Every row gives one point. Before rounding, the points of a table are all equally far from one centre. They may lie mostly on one side of it. Where is the centre, to within rounding?
In the rows, 128 means zero.

Points (7 x 3):
[[ 81 194 161]
 [133 170 182]
 [162 228 152]
 [123 123 162]
 [123 142 175]
 [ 70 152 147]
 [ 98 129 159]]
Centre: [131 175 105]

Points (13 x 8):
[[165 123 170 146 130 168  15 145]
 [198 125 181 127 154 197  86  84]
 [176 139 183 110 171 129  66 129]
 [149 147 160 106 132 140  74  56]
 [140 152 152 106 125 164  98 191]
 [125 103 169 115  63 152  51 130]
 [169  84 112 112 118 171  51  71]
 [172 133 145  92 146 185  51  80]
 [190  91 165 127  71 145  66 104]
 [148 129 162  85  94 176  68  74]
 [111 106 130  98 134 139  34  96]
 [133 148 154  68 135 163  72  95]
 [114 120 167  74 132 186 125 102]]
Centre: [144 112 146 139 128 162  92 122]

Points (21 x 14):
[[ 78 137 134 132 153 162 116 117 102 109 195  58  40 141]
 [130 132 126 131 159 158 161  98 141 173 211  98  75 131]
 [102 155 141 138 162 192  99  81 124 141 177 124  59 124]
 [ 71  90 129 114 133 135 158  95 175 118 165 112  59 145]
 [119  87 156 179 131 158 143  96 174 161 160  93  40 155]
 [133 133 198 141 121 136 154  89 176 145 120 108  40 139]
 [104 137 121 107 156 164 117  98 151 111 157 143  24 118]
 [113 108 167 145 176 133 146  66 163 116 193 100  62 145]
 [ 76 104 157 139 150 158 148 108 148 136 172 131  39 185]
 [130  98 160 143 109 155 136 105 159  90 164 125  10 136]
 [ 91 102 156 114 148 180 186 100 164 121 135 109  57 131]
 [106  72 148 144 142 169 122 108 156 136 117 103  26 107]
 [ 88 103 176 149 137 118 127 107 139 145 195 116  51  91]
 [133 103 173 161 128 160 135  55 145 128 153  95  43 128]
 [119 136 181 148 158  79 137  98 135 167 147 111  62 129]
 [131 108 123 169 135 139 146  96 146 164 150  92  29 107]
 [ 97 115 154 146 158 141 165  67 166 119 155  94  43 145]
 [122  98 183 156 103 181 150 124 151 113 197  80  35 129]
 [130  62 166 159 127 145 174 115 175 112 165  82  57 142]
 [107 148 134 118 143 154 175  67 151 142 142  91  64 157]
 [117 100 140 156 152 159 117  90 166 125 140  77   7 141]]
Centre: [128 124 153 131 140 147 120 136 141 122 152  97  83 141]

Points (30 x 24):
[[ 81 139 186  11 125  62 142 113 131 106  99 158 118 132 135 119 106 166
  139 126 115 104  81 121]
 [ 83 152 135  67 118 102 204 125 162  62 123 182 100 135 105 102 115 146
   82 157 139  91 114 111]
 [136 145  78  79 127  62 148 126 118 111 119 177 105 163  94 109 159 208
  105 131 120 100 115 156]
 [168  60 121 135 142 101  82 125 131  82  68 137  58 138 116  95 110 171
   53 137 137 138 113 128]
 [126  71 132  83 135 112 129 163 104 109 100 170  41 145 171 151 138 130
  142 124 182 137  85 150]
 [160 139 184  95 118  64 165 170 135  87 138 179 114 165 132 142 156 167
  107 147 150 145  48 113]
 [ 81  85 164  76 109  93 168 128 149  94 106 187  63 174 127 116 107 126
   78 152  88 116  74  66]
 [ 74  87 163  52 109  61 126 144 102  82 138 176 117 118  98 110 120 203
  107  99 113 150  84 140]
 [129 117 210  44 112 112 134 114 126 156  87 192 165 145 122  88 148 156
  133 131 100  83 105 125]
 [ 81 113 139  94  91 122 131  97 150  96  93 174  72 165 156 151  85 206
  117 144 143 137  87 211]
 [ 82 109 149  95 128  85 148 143 142 174  89 161 108 121 162 104 171 159
  109  98 108  71  99 130]
 [121  96 104  47 102 105 119 116  87 137 169 192  83 150 114 119 122 146
  115 104  91  74 122 103]
 [ 98  46 101  50 104 118  62 138  94 122 118 170 139 124 152  71 147 155
   96 124 113 114 117  97]
 [ 85  97 148  83 122  54 168 148 141 153 139 159  87 136 107 114 153 134
   85 176  90 107  89 160]
 [144  63 118  71  87  83 129  74 152 109  92 193  88 161 134 121 156 179
  142 174 102  82  65 165]
 [ 67  90 158  93  92  84 143 118 153  75 145 182  91 186 114  56  77 153
  107 123 152  78  76 115]
 [ 67 126 122 107 132  94 144 166 120 115  71 210 127 142 108 141 133 153
  124  96 104 187  76 130]
 [105  92 141  62 133 136 146 123  52 138  60 205  73 116 143  94 133 156
  146 120 118 115  91 118]
 [ 67  81  85  76 124  98 152 141 127  84 127 199 108 124 148 136  97 186
   69  62 112 113 111 143]
 [111 126 147  76 130  70 125 133 175  98 130 156  62 167 137  76 104 205
  124 135 147  93  84 178]
 [ 83  85 120  87 113  87 109 164 108 104  80 169  65 115 166  89 130 131
  114 103  87  99  56  97]
 [ 47  69 116  82 123  82 125 156 151 144 155 204 131 116 146  98 123 179
   92 168 118  97 104 132]
 [121  54 169  68  79  69 143  75 116 106 123 147  96 185 114  83 101 176
  165 120 136 113  51 174]
 [114 114 168  71  72  67 119 167 130 118 128 241  84 114 125  93  96 169
   99 155 132 118  64 160]
 [133 121 179  83 111 101 212 140  86 103 103 185 194 138 134  96 130 199
   70 119 144 166  74 139]
 [ 91  86  79  82 168 122 122 102 147  99 115 163 130 190 152 138 135 197
   78 144 164 119 119  90]
 [119 101 166  95 108 120 133 131 123 104 128 249  60 142 103 105 141 156
  152 138 157 139  67 132]
 [ 93  71 133  67  77  86 136 161 128  84 132 163 138 187 174  91 111 193
   68 172 170  81 101 116]
 [ 84  78 135  82 160  59 192 106 121  55 120 186 132 162 191  70 129 152
  118 104 146 161 100 107]
 [ 99  70 171  91 123  90 119 131 167 142 137 166  80 112 165  72 141 137
   91 112 144  80  63  86]]
Centre: [137  97 127 102 112 110 143 114 127 114 113 162 134 138 145 105  95 143
 109 137 127 135  92 134]

Points (28 x 24):
[[207 139  84 159 121 124  45 141 194 178 147 184 174 146 133  89  93 177
  105 129 144 152 168 107]
 [229  77 103 157 139 163  46 101 157 155 119 168 159 160 152  89 128 125
  151 118 148 115 148 141]
 [195 114  58 172  94 178  46 134 176 199 104 176 147  93 163  94 111 146
  131 114  98 138 165  70]
 [217  94  79 183 142 167  53 154 162 160 112 149 157 124 162 114 117 187
  143 112 102 132 123  87]
 [195 116  88 170 146 163  53 136 207 174 143 163 131 115 161 126 121 151
  124 115 139 157 182  62]
 [225 109  77 202 125 161  79 170 180 156 143 182 155 117 150 108 105 162
  136 118 143 142 156  90]
 [226  91  66 180 124 145  57 124 178 183 158 186 171 111 152  74 120 164
  124  92 165 175 143 135]
 [216 113  64 195  94 132  41 137 160 161 142 136  95 115 157 118 116 164
  145 128 113 120 167  93]
 [215 126 106 182 135 131  31 138 157 187 122 162 171 101 168  85 154 158
  132 131 144 154 145  81]
 [215 101  83 170 121 168  26 130 199 137 133 167 123 131 158  89 150 157
  134  95 132 170 135 114]
 [208 105 107 163  96 159  63 118 205 181  87 140 158 112 174  85 126 154
  103  99 151 161 171  82]
 [223 116  65 192  94 162  53 157 167 159 124 147 120 146 123 118 125 150
  143 146 153 174 149 147]
 [186  87  83 181 125 166  64 144 165 188 146 206 168 110 155  70 132 118
   85 113 122 151 174  90]
 [190 121  97 153 138 182  52 144 203 181 108 163 152 151 172  89 120 136
  121 131 118 146 149  88]
 [203 155  85 187  90 140  32 143 196 172 135 159 122 127 161 110 115 134
  117 118 132 174 137  92]
 [192 114  63 188 114 178  34 123 178 188 106 152 152 124 161  99 116 197
  111 102 150 178 137 100]
 [194 125 106 192  92 160  39 123 202 160 117 165 139 130 154 123 129 155
  122 133 149 116 159  87]
 [213 116 114 155 100 152  13 122 156 189 133 125 135 118 181 103 101 161
  126 122 189 154 121 123]
 [207  85  93 160 118 166  37 147 189 177  94 170 125 146 185 114 121 197
  128 129 128 169 167 100]
 [215 114  87 209 115 139  55 134 185 145 111 162 134 120 169 114 133 168
  108 110 103 176 174  96]
 [200  94  97 167 116 150  27 109 205 164 134 143 116  84 148 134 105 192
  130 132 134 128 117  89]
 [238 109 104 179 103 122  78 135 198 159 118 193 181 102 163  81 123 119
  132 129 137 160 144 103]
 [205  92  83 170  87 118  18 147 181 172 123 180 154 126 153 126 123 151
  132 117 142 172 171  60]
 [218  95  75 178 122 137  52  98 211 152 108 215 151 150 157 113 143 155
  107 110 133 159 160 126]
 [174 119 100 188 111 155  53 123 190 159 149 167 146  94 158  78 122 127
  155 129 152 137 184  90]
 [166 120  55 194  90 129  37 136 162 152 142 138 145 134 150 109 125 169
  108  88 146 144 187 100]
 [168  86  64 158  87 165  23 159 162 203 112 177 153  93 132  89 132 137
  120  92 114 168 166 125]
 [206 116  92 174 103 182  55 123 201 193 116 187 157 143 153 112 127 141
  115 117 159 171 178  85]]
Centre: [177 105  87 119 107 134  98 110 125 156 120 179 122 109 144 117 119 153
 114 124 141 159 134 110]

Points (31 x 24):
[[151 105 165 160 116 202 164 182 121 199  90  78 122  78 180 195 163 127
  153 163  93 112 154 129]
 [119 104 249 170 125 188 124 106 143 114  63 149  98  89 121 140 171  83
  175 134 135  92 125  98]
 [142 112 166 154 195 175 146  98 106 144  81  96  35  79 121 196 120 100
  180 163 104  98 184  84]
 [122 136 132 151 133 151 107 196 117 120  97 102  78 145 123 180 116 106
  126 148 148  87 122  80]
 [191 110 148 187 121 200 150 167 149 140 144  48  86  59 154 128 142  76
  194 112  68 144 163 115]
 [117  78 180 144 170 184 142 153 130 199 113  56 125 101 155 187 127  80
  210 102  88  48  95 136]
 [171 134 171 176 201 145 183 115 139 157  78 110  43 148 148 170 112  60
  154 128 103 144 126  75]
 [179  91 189 150 158 226 158 136 142 162  99 129  48 145 144 150 166  47
  143  90  85  99  75 108]
 [190 113 190 107 123 149 121 148  77 196  84  61  83  80 171 129 204  70
  174 106 110 170 143  91]
 [142 107 160 183 123 180 174 139 138 143 143  70  55 114 128 165 163  89
  128 176  74 118  81 154]
 [144 105 127 178 163 173 115 155  76 174  85 135  85 120 148 140 129  62
  211 163 101 116 117 121]
 [138 100 192 152 167 176 203 136 159 217 143  68  72 119 169 182 118  68
  181 183 142  94 104  94]
 [ 99 168 190 166 145 176 174 193 118 164  68  90  77  64 143 129 195 126
  216 130 102  98 140 101]
 [139 113 147 177 178 211 167 169 153 126  70 101  85 129  80 209 175  82
  126 119 112 118 136 120]
 [108 123 182 133 200 188 102 161  87 155 135  74 111  75 155 181 151  68
  230 199  85  79 122 101]
 [138  75 181 155 155 187 143 165 173 160  62  81 110  96 151 174 146 133
  198 212 110  96 141 112]
 [132 147 138 112 184 221 155 241 158 181 126  88  85 109 123 174 174  90
  137 138  85 124 159 117]
 [114 114 157 198 194 168 160 148 153 143  74  65  66 113 141 182 144 108
  154 157  82 150  80  94]
 [171 119 132 117 123 163 155 131 105 160  92 104  83 173 157 202 203  59
  114 155 102 148 143 128]
 [107  86 137 180 145 241 163 185 129 109 139 115  85  93 117 167 168 130
  171 138  89 106 110 116]
 [112 126 119 119 127 157 140 179 110 166  59  32 136 126 133 160 154 105
  171 115 100  96 165 123]
 [158  92 149 158 217 153 127 137 160 131  88  73  51 136  97 112 145  90
  175 184  95  71 167 107]
 [160 110 182 190 142 214 148 154 163 140 118 124 101  94 136 152 150 105
   91  94  53 132 109  93]
 [142 162 179 107 168 175 173 140 131 132 109 135  89 148 131 215 136 149
  122 108  72 162 170  78]
 [199 178 149 173 138 178 145 123 131 157 102 109 106  36 124 145 174 113
  191 186  90 100 147 119]
 [125 110 139 127 151 199 152 133 121 186 115 145 112  85 124 135 134  98
  129 202 150  87 131  95]
 [194  97 123 108 154 145 148 133 158 154 126 121 134  71 166 180 122  76
  213 117  65 152 158 126]
 [117 104 133  95 181 175 136 141 108 139 126  53  90  89 213 163 185 142
  216 123  55 125 153 123]
 [168 122 214 183 173 216 210 135 143 179 138 117 170  72 156 164 143  71
  179 142 100 126 141  77]
 [152  91 153 122 218 194 155 138 100 166 138 159  66  68 148 185 180  79
  178 179 104  97 118 129]
 [126  64 167 163 103 171 160  93 134 147 104 103  85 105 146 120 113 123
  172 124 108  60 175 111]]
Centre: [147 125 180 136 157 163 132 135 144 158 143  94 101 127 133 159 183  99
 183 125 109 113 141  85]

Points (29 x 24):
[[113 149 121 158  83 103 168  81  86 160  99 148 163 137  76 190  67 108
  168 148 171  79  92  64]
 [118 142 144 151  59 132 164  90 139 125 173 172 161 131  70 190  82  27
  165 152 136  36  99 102]
 [123 150 167 174  53 147 138  93 149 142 112 156 170  93  75 168 105  49
   87 128 168  72 103 108]
 [127 153 142 135 110 127 142  92 113 176 114 151 168 148  78 199  59  69
  136 151 166  62 111  61]
 [ 81 145 152 134  80 123 158  72 111 111 135 162 156 140  76 179  38  70
  179 162 140  68  96  94]
 [ 97  88 104 130  70 131 147  54 121 121 133 180 134 136  74 191  98  61
  120 101 164  66  84 106]
 [138 132 138 130  83 111 145  63 147 172 197 149 150 171  93 162  83  56
  120 156 152  31 134 114]
 [ 56 173 143 144  79 137 144 122 143 126 159 139 182 176  61 207  96  87
  144 128 186  63 113 126]
 [132 129 126 164  70 137 144  99  63 106 108 154 164 147  61 189  70  61
  187 121 158 110 103  80]
 [118 133 132 187  55 119 170  96 150 127 168 132 115 195  84 223 140  81
  123 149 177  96  72 150]
 [ 91 107 143 163  84  83 121 143 142 132 140 168 161 193  71 225  82  86
  160 145 135 109  92 141]
 [110 132 136 118 111 149 118 109 158 144 164 164 163 157  43 158  91  44
  141 149 147  42  73  96]
 [ 97 135 143 155  88 119 181  96 113 135 182 170 166 166  67 190  93  46
  116 149 153  63 129  75]
 [110 150 147 177  95 101 141 103 112 130 172 133 131  83 122 174  98  60
  140 150 128  67  71 102]
 [ 83 104 156 133  87 132 138  84 137 124 155 183 165 175  68 158  98  97
  130 130 178  64  84  65]
 [106  97 114 133  97 130 138  73 138 131 151 139 168 200  97 179  87  48
  133 137 163  26 111  86]
 [ 90 137 161 141  85 117 159 100 127 137 197 170 159 139  98 221  90  64
  187 145 154  58 131  91]
 [104 106 130 130 105 111 145  84 110 102 187 167 148 159  73 201  88  46
  161 119 154  48 124 121]
 [ 87 126 124 162  99 126 161  75 115 141 173 171 184 137  77 170  93  75
  125 144 172  44 111  86]
 [134  78 135 113  71 128 151 155 150 138 184 189 177 113  81 186 143  61
  114 143 152  34  89 101]
 [ 74 120 146 140  94  90 190  95 151 156 140 129 141 172  45 174 123  50
  163 109 149  54  96 100]
 [123 127 101 170 121 110 184  77 159 119 148 171 161 167  56 171 109  41
  153 142 152  92  66  95]
 [115 152 135 118 105  83 191 156 109 188 128 152 159 182  77 194  73  58
  179 120 143 105 115  90]
 [129 128 151 141  55  86 133  94 126 124 165 174 131 171  57 182  72  80
  138 143 147  72  83  72]
 [ 94 132 168 172  76 107 139  83 109 119 162 133 205 188  60 158 112  49
  143 153 193  99 122 120]
 [115 154 144 143  67  73 135  95  98 157 163 125 136 142  78 191 102  32
  152 157 183  53  95  91]
 [117 151 142 163  75 150 159 103 120 145 189 168 136 168  43 156  82  56
  134 121 161  81 126  81]
 [101  96 167 150  78 109 185 127 164 167 126 165 158 165  36 219 132 103
  176 152 146  78 109  72]
 [123 158 126 191  60 154 149  84 116 144 132 128 174 147  51 187 108  42
  146 135 179  66  81 129]]
Centre: [128 129 115 107  70 133 154 123 139 128 118 139 142 144 109 151 140  90
 156 169 149 109 135 128]

Points (27 x 24):
[[127 114  95 169 125 127 218 152 182 161 168 167  66 108 108  99 134 109
   83  88  96 122 122  41]
 [125  87  95 194 107 115 186 145 165 220 149 138 103 115 134 141 151 164
   52  98 135 112 112  58]
 [105  78  59 181 153 118 201 132 137 184 152 155  82  95 111 124 117 110
   84 122 131  97 113  40]
 [168  98  89 182 132  97 208 176 164 155 133 174  72  98 131 127 133 120
   75  88 123  84  94  92]
 [131  86 110 188 145  94 218 128 180 185 133 150  97  99 113 124 168 147
   59  83 126 106 103  52]
 [115  71 101 190 124  99 184 128 158 202 156 153  88  74 138  96 166 114
   81  83 149 109 112  77]
 [ 78  90 130 165 149  98 193 141 145 145 159 148  45 121 129 109 146 152
   48 121 143  80 109  59]
 [164  98 114 149 136  93 177 108 197 136 138 173  55 105 101 107 135 111
   65 136 119 125 111  34]
 [167  89 134 167 121 118 210 151 166 146 119 143  81 107 135  95 196 152
   96  82 105  53 109  81]
 [159  67  93 169 141 112 216 174 177 171 143 129  68  58 126 129 162 110
   80  86  91 108 117  64]
 [141  97  95 177 152 118 190 123 189 166 194 149  62 107 112 130 137 102
  112 136  87  96 108  59]
 [111  75  83 141 130  45 192 134 225 142 166 148  65 108 111 109 126 143
   64 116 114 117 117  74]
 [147  95  73 145 149 125 157 156 188 142 172 165  64 108 103 119 160 131
   78 122 142  70  95  59]
 [127  54 104 186 143  79 202 157 198 159 166 169  60 130  76 112 121 101
   79  96 106 105 116  83]
 [146 100 101 193 140 122 226 118 220 134 129 172  70  97 112 111 139 151
   50 114 104 138 153  42]
 [174 101  90 182 115  93 190 135 204 172 153 169  60 144 118 130 143 151
   90 114 111  92 115  51]
 [157  85 113 190 173  85 159 156 209 167 148 127  82 107 148 117 125 121
   92  99 154  72  97  72]
 [175  41 115 185 114 130 161 120 164 161 157 117  45 120 148 115 139 124
   83 114 106  87 136  31]
 [168  79  84 185 143 105 177 141 173 144 198 114  65 130 135 114 130 113
   64  77  96 128 124  67]
 [129 115 110 172 168 117 210 163 180 187 167 157  57  77 131  99 130 137
   80 116 135 106 103  93]
 [133  94 111 183 161  93 152 178 177 176 142 150  52 103 103 120 160  99
   98  91 123 108  93  50]
 [108  75  81 191 139 103 184 186 187 163 151 159  61 140 105 105 193 134
  102  91  79  85 128  47]
 [137  78  70 206 139  83 182 142 195 148 149 185  47  98 130  85 156 135
  115 131 144 123 127  80]
 [ 99  88 127 180 154  70 174 143 174 154 181 171  85  73 137 130 119 149
   70 126 145 127  97  55]
 [126 140  73 202 120  98 182 146 160 179 138 191  69  74 161 115 127 122
   79  99 118 101 168  36]
 [142  72  90 170 166  75 170 127 189 186 161 185  49 118  99 115 161 127
   96  82  87 131 117  63]
 [118  79  71 172 128  97 187 119 213 160 141 166  58  97 144 162 124 123
  126  92 103 152 115  92]]
Centre: [127  82 122 141 150 110 151 154 157 145 125 146 120 118 124 128 138 141
  99 125 108 115 202 101]

Points (29 x 24):
[[108 152  67  70 129 102 163 158  98  47 172 100 111 194 186 116 154 187
   69 163 140 115 145 134]
 [104 133  72  46 114 125 173 164 107  85 162 110 129 182 165 127 191 174
   55 123 140 141 163 160]
 [123 113  50  94 129 124 141 146  85  55 162  94 113 199 142 167 136 193
   61 113 169 117 131 186]
 [ 97 144  66  66 115 119 200 143 100  63 177 120 131 173 165  95 151 159
   74 111 150 145 128 149]
 [107 152  79  88 134  93 176 123  86  67 150 110  91 151 172  93 158 186
   65  79 189 150 157 149]
 [118 161  83  65 156 118 146 167  71  69 142 110 165 212 161 129 146 159
   74  86 172  92 158 186]
 [ 91 136  85  84 121 123 171 128  71  73 105  86  91 171 149 136 165 137
   93 118 145 117 155 184]
 [105 172  63  62 142  96 163 164  70  87 161  80 119 195 136 102 184 182
   55  71 175 138 168 148]
 [127 155  99 116 127 142 171 176  74  47 130 109  95 210 146 113 131 140
   77  78 170 143 113 170]
 [ 98 121  62  86 113 104 131 147  47  52 118  88 124 201 127 129 138 162
   56 137 174 117 135 160]
 [132 138  74  55 103 103 162 139  53 110 146  67 130 185 126 115 155 182
   52  91 180 121 117 160]
 [107 158  75  61 126  91 166 135  77  83 156 118 126 192 180  80 149 189
   55 113 126 175 114 146]
 [132 129  76  71 110 113 141 139  64  84 187 130 109 217 156 101 126 169
   48 104 148 128 125 169]
 [ 98 149  52  98 172 102 174 107 107 107 138  85 125 180 120 121 134 168
   49 108 153 148 138 169]
 [154 162  72  52 109 134 107 150  84  58 155 106  95 175 133 140 160 193
   10 120 154 133 131 146]
 [ 99 156  89  78 128 113 161 132  90 104 173 113 111 209 123  96 149 197
   49 122 168 130 134 170]
 [ 69 171 102  76 102 107 128 166  97  90 188 112 106 211 135 141 174 177
   66 109 120 182 149 179]
 [105 202  63  80 113 111 171 147 103  59 178  98 125 174 190 134 134 181
  106 116 195 162 128 149]
 [ 95 145  71  87 151 121 163 186  68  67 149  99  75 174 126  94 165 187
   87 106 133 128 146 173]
 [116 138 115  55 174 113 136 199  82  60 172 120  91 167 154  78 150 186
   79  92 144 153 125 159]
 [ 86 168 106  78 113 106 147 175 108  81 125  82  60 192 134 126 145 119
   88 146 177 132 137 107]
 [ 96 189  99  67  94 127 132 115  65  66 144 118 166 173 187 136 145 188
   61  92 156 138 149 153]
 [106 176  68  66 131 111 182 141  70  72 162 117  88 151 197 132 151 158
   85 128 121 157 137 170]
 [151 168  78  40 114 139 161 166  92 101 162  48  89 182 152 112 133 162
   83 135 154 161 132 128]
 [143 158 102  69 137  96 191 175  61  39 156 122 122 186 157 129 145 179
   79 118 173 149 104 189]
 [ 89 153  90  46 137 109 157 170  67  62 126 128 108 186 174 118 119 161
   46 105 120 147 153 115]
 [129 153  23  72 145 114 175 140  52  81 154  78 122 155 134 133 152 186
   55 110 142 126 155 152]
 [126 149  93  84 141 105 169 152  82  77 178  98 107 205 146 128 145 146
   15 106 202 145 121 145]
 [105 169  65  58 114 110 118 156  66  80 159  84 120 181 140 133 176 175
   34  95 180 119 120 189]]
Centre: [140 160  98  97 133  88 119 153  97  82 150 105 129 166 135 144 153 154
  97 104 140 145 132 130]

Points (30 x 24):
[[172 160 164 101 179 136 130  93 117 100  55 151 116  82 133 150 112 191
  141 147 182 149 146 193]
 [202 130  91  99 181 127 131  79 112 104  76 192 130  43 130 168 138 234
  110 149 181 153 147 147]
 [178 166 117 129 212 143 147  81 102 149  79 187 122  80 135 162 176 193
   90 176 169 111 129 157]
 [193 126 107  95 169  86 155 123  79 140 117 204 159  49 148 169 151 197
  153 138 177  91 108 176]
 [195 135 129 106 184 162 176  37 109 113  77 179 105  81 131 180 103 220
  113 136 162 109 120 210]
 [186 135  92  98 197 142 136  78  90 151  97 195 119 104 119 186  72 215
  104 188 197 101 139 136]
 [170 139 117 103 131 175 132 120  70 110  70 192  84  82 126 182 114 199
  121 139 185 123 149 175]
 [206 115 115 114 214 142 172  74 128 119  92 144 103 111 108 158 132 200
   86 178 192 110 114 204]
 [153 161 109 127 169 115 125 100 142 128  83 151 102  18 169 206 121 204
   90 170 168 120 149 162]
 [201 149  81 103 196 135 141  99 127 103  65 201 109  80 111 153 147 187
  120 143 123 129 170 159]
 [183 139  81  99 202 130 148 115 143 157 112 175 116  88 126 162 155 223
   98 168 188  77 129 157]
 [199 151 105  88 212 115 107 121  97 135  76 187 126  88 131 166 150 189
  141 162 191 131 144 167]
 [170 172  65 147 163 119 180 124 113 140 116 203 131 104 135 167 144 176
  120 180 160 120 145 154]
 [158 147 139 134 176 129 152  75  99 138 121 210 104  52 133 152 120 194
  106 161 190 138 144 208]
 [234 100 129 132 162 162 152 108 135 116  66 203 106  95 140 184 151 194
  139 122 182 157 164 165]
 [197 121 135  97 151 144 149 106 152 109  70 156  89  64 110 145 186 188
  107 159 194 122 136 183]
 [223 170 119 108 167 145 174  81 128 115  89 146 104 101 106 163 159 195
  113 127 165 107 125 171]
 [174  91 138 164 171 152 177  95 121 128  51 177 119  91 126 175 156 228
  106 117 178 137 166 174]
 [189 172 152 102 158 122 154 121 100 124  71 184 136  66 144 146 154 207
   97 132 159 121 152 185]
 [173 173 117  95 172 130 129  79  98 113  80 142 115  55 139 198 136 182
   97 174 174 158 181 153]
 [173 134 107  79 173 112 175 121 111  91  95 156  94  62 146 165 105 162
  131 135 211 119 154 149]
 [181 121 109 148 195 152 186 128 121 144  94 202 134  62 145 174  96 186
  147 124 189 161 151 185]
 [194 108 180  90 181 158 171  73 153  89  83 160 109  73 147 148 112 187
  133 139 188 141 115 163]
 [169  94 190 139 183 147 173 101 122 136 111 196 106 101 116 166 155 203
  110 128 163 121 129 143]
 [225 157 116 125 131 162 145 117 100 111  79 180 133  83 142 181 131 214
  138 128 190 139 139 149]
 [144 144  88  49 173 123 150  81 118  74  93 142 140  91 134 176 124 209
  120 117 166 136 131 194]
 [221 126  64  82 166 137 140 122 112 130 100 188 122  36 148 173 103 185
  158 124 154  84 176 168]
 [168  95 120  99 203 146 163 132  73 149  98 161 134  72 133 153 161 197
  140 127 148 121 176 216]
 [173 113 111  54 177 150 178  87 105 114  77 203 122  38 147 136 150 133
  113 168 170 120 177 180]
 [181 143 145 126 169 162 160 111 135 117  68 164 169  80 108 219 161 158
  105 156 156 102 181 142]]
Centre: [172  82 102 111 136 129 127  78 126 164  88 152 146  94 150 164 112 147
 105 141 143 125 121 165]
